Rows are points. Any point is a mix of the corners, with weights that add up to 1. It lies inside the corners' shape when no weight is negative. Is each point inside? If not, which corners have a negative weight?
(in the rows, 128 means zero)

Corners:
(1): [222 145]
(2): [ 87 123]
(3): [87 75]
Points:
[166 108] => outside (2)
[100 124] => inside
[145 150] => outside (3)
[92 88] => inside
[180 126] => inside

Corners:
(1): [ 29  98 107 132]
(2): [154  62 101 166]
(3): [140 134 113 134]
(4): [59 84 66 45]
(5): [136 141 173  86]
Points:
[131 109 135 111] => inside
[105  91 110 180] => outside (4, 5)
[ 54 119  90  99] => outside (2, 5)
[135 115 146 110] => inside

Corners:
(1): [171 125 114 121 144 124  99 135]
(2): [103 163 108 181 138 113 150 155]
(3): [100 142 104 150 135  90 102 142]
(4): [103  74 105 138 132 150 148 146]
(5): [ 87 158 142 100 127 136 123 145]
(6): [ 96 104 170 100  72 181  97 151]
(7): [150 151 140 101 101  91 118 135]
(8): [132 129 143 121 127 170 112   7]
(9): [153 143  85 104 103 133 126 137]
Points:
[127 145 133 113 110 135 108 116] => outside (4)
[ 78 128 128 130 115 158 123 108] => outside (1, 7)
[122 124 100 136 141 146 127 110] => outside (6, 7)
[155 127 119 121 136 129 105 127] => inside
[108 149 113 161 132 120 140 147] => inside

Corners:
(1): [112  71 147 116 115 146 101 100  86 109 162 139]
(2): [149 156 108 169 132 135 145 122 109 137 156  66]
(3): [177 117 104  87 113 118 137  96  95 134 161 118]
(4): [174 124 145  95 123 150 149  90 146 101 123 149]
(5): [ 88 160 110 110 122 128 165 184 123 145 149 145]
(6): [114  99 108  89 126 135 106 108 105 178 110 132]
(7): [114 110 141  98 128 108 167 111 151 138 160 144]
(8): [120 113 105  85 116 133  95 130 128 134 177 130]
(9): [124  97 148 188 153 128 149 223 127 134 148 151]
(10): [117 160 128 126 132 134 129 130 111 180 153 151]
(11): [ 99 137 214 106 172  66 116 105 120 113 138  68]
(12): [117 137 127 211 155  84 120 149 113 135 105 141]
(13): [ 99 141 133  91 249  95 154 126 119 114 171 148]
Points:
[113 142 129 163 199  85 144 163 112 172 141 113] => outside (1, 4, 5, 8)
[143 157  82 164 144 135 174 197 143 150 165 165] => outside (1, 6, 11)
[110 141 122 122 131 126 147 153 118 140 149 135] => inside
[128 111 133 126 135 130 128 128 114 131 142 134] => inside

Corners:
(1): [ 90 113 123 187 125 106  99  97 109 189 169 163 192 126 121 180 107 139]
(2): [ 92  90 135  80  61 103 106 140 100 180 118 124 124 131 125  87  49 175]
(3): [170 133 201 139 146  94  86 173  97 146 142  76 111  82 109 105 123 108]
(4): [144 116  93 179 139 147 165 106  98 174 127 202 135  61 137 118 155 135]
(5): [ 95 104 170  92 174 144 123 142 117 108 130 106 109  62  85  94 118 155]
(6): [ 37 126  98 148 142 115 125 157 109 174 184 149 157 156 120 141 144 138]
(7): [144 110 147 104  56 158 108 111  99 121 134  92  86 147 145  98 171 169]
(8): [168  70 143 202 185 120 179 153 117 144 174 150 156   7 157 143  83 138]
(9): [179 155 176  88  98 136 122 130  89 111 105 146 100 169  86 147 125  98]
(10): [183 103 178  96 153  66 131  98 103 135 154 134 131 130 120 150 108 149]
(11): [154 116 173 155 133 103 126  98 135  74 147  83  92 118 131 100  77 102]
(12): [146 136 127 105 113 138 104  71 165 130 109 131 101 157 145 161 137 101]
(13): [134 159 144 110 138 128 116 147 121 156 194 124 192 157 125  98  91 158]
(14): [ 60 116 103 146 133 145 123 124  54 120 105  86  95 140 155 161 137 142]
(15): [ 15 109  41 166 164 129 124 140 158 128 128 104 172 192 111 161 167 153]
(16): [144 205  94 125 145 105 146 163 133  77 178 163 163 133 130 161  75 132]
(17): [153 177 152  48  93 149 114 104 120 115 136  73  61 178  75 121 106 152]
(18): [140 158 182 121 124 125 126 146 142 127 104 107  83 156 146 111 109 168]
(19): [ 98 151 169 173 152  97 173 104 143 182 120 123 169  92 108 154 134 110]
Points:
[114 123 140 129 129 116 122 131 111 130 141 113 124 128 117 147 114 128] => outside (4, 13, 18)
[109 148 106 112 123 127 126 104 124 112 169 117 147 190 108 175 123 128] => outside (2, 3, 4, 5, 18)
[134 150 133 120 124 121 127 133 116 122 147 135 133 136 119 139 106 135] => inside
[117 122 131 141 142 122 132 129 121 138 149 123 134 107 132 132 114 144] => outside (9)
[152 127 147 107 116 131 114 135 121 137 140 125 125 123 119 116 115 155] => outside (6, 11, 14, 19)
[171 117 160 142 124 125 147  99 109 133 126 155 125  90 147 132 103 131] => outside (3, 6, 15, 17)
[157 125 164 131 120 120 125 122 103 135 127 136 120 106 136 134 107 125] => outside (6, 15, 17)
[121 127 124 126 127 127 121 133 108 131 144 126 122 130 127 128 117 143] => outside (19)
[131 111 149 130 126 125 127 118 120 131 135 104 108 114 132 112 120 141] => outside (1, 9, 16)
